Each point is reached from the start by the listed moves, each made 0, 1 or 2 times, or once backwards (-1), plus a little noise. Say if it took an odd or an even number of moves. Then give how often each move was made.

Moves:
(1): 7.8 2.9 1.6 2.1
(2): -1.4 -2.9  4.2 -5.4
Start:  0.3 -1.6 -1.1  4.4
Points:
 5.3 -4.5  8.7 -4.4 -> odd (1, 2)
 0.3 -1.7 -1.4  4.5 -> even (0, 0)
-0.9 -4.9  2.6 -1.1 -> odd (0, 1)

Moves:
(1):  2.8 -1.7 -1.7 -0.4  2.0  0.5 -1.5  3.9 -2.3  0.7
(2): -0.7 -1.8 -1.4  2.4  0.1  0.2  0.1  0.0  1.7 -1.4
(3):  0.4  0.3  1.3  3.0 -1.7 -0.8 -1.4  0.8  2.6 -0.6
(4): -0.3  3.2 -2.4 -3.7 -1.5  3.0  0.8 -2.3 -2.7  5.4
(5): -1.4  1.2 -0.5 -0.8  0.6  0.8 -0.4  2.5 -0.7  0.7
(6):  1.8  2.2 -1.0 -1.7  1.2  0.1  1.7  1.8  0.9 -0.1
(7):  1.9  0.7  0.7  0.6 -0.9  1.7  0.6  0.6 -1.9 -0.1
(8):  0.1 -1.1 -0.2 -0.5 -0.9  0.9 -1.0 -1.0  3.2 -2.4
Start:  1.0  0.3 -2.0 -1.0  2.3  0.4 -0.3  1.4 -0.1  0.8
Points:
-1.6  1.4  2.5  4.0  2.6 -4.1 -5.4  9.4  6.5 -3.0 -> odd (0, -1, 2, -1, 2, 0, -1, 0)
 8.8  2.1 -8.8  3.0  1.4  9.3 -3.7 15.3  0.4  2.3 -> odd (2, 2, 2, 1, 2, 1, 2, 1)
 8.2  0.3  3.1  7.8 -1.0  0.1 -2.0  7.4  8.7 -8.7 -> odd (0, 0, 2, -1, 0, 1, 2, 1)
 4.7 -4.3 -4.1  8.6 -3.3  3.3 -4.3  1.1  1.5  2.2 -> odd (1, 2, 2, 1, -1, -1, 1, 0)
 9.2 -5.9 -7.7 -1.2  5.0  2.7 -3.3  6.8  5.0 -4.9 -> odd (2, 1, 0, 0, -1, 1, 0, 2)
  3.5  10.3  -5.1 -10.6   0.6   9.2   6.6   0.6  -2.5   4.1 -> odd (-1, 0, -1, 1, 1, 2, 2, 1)
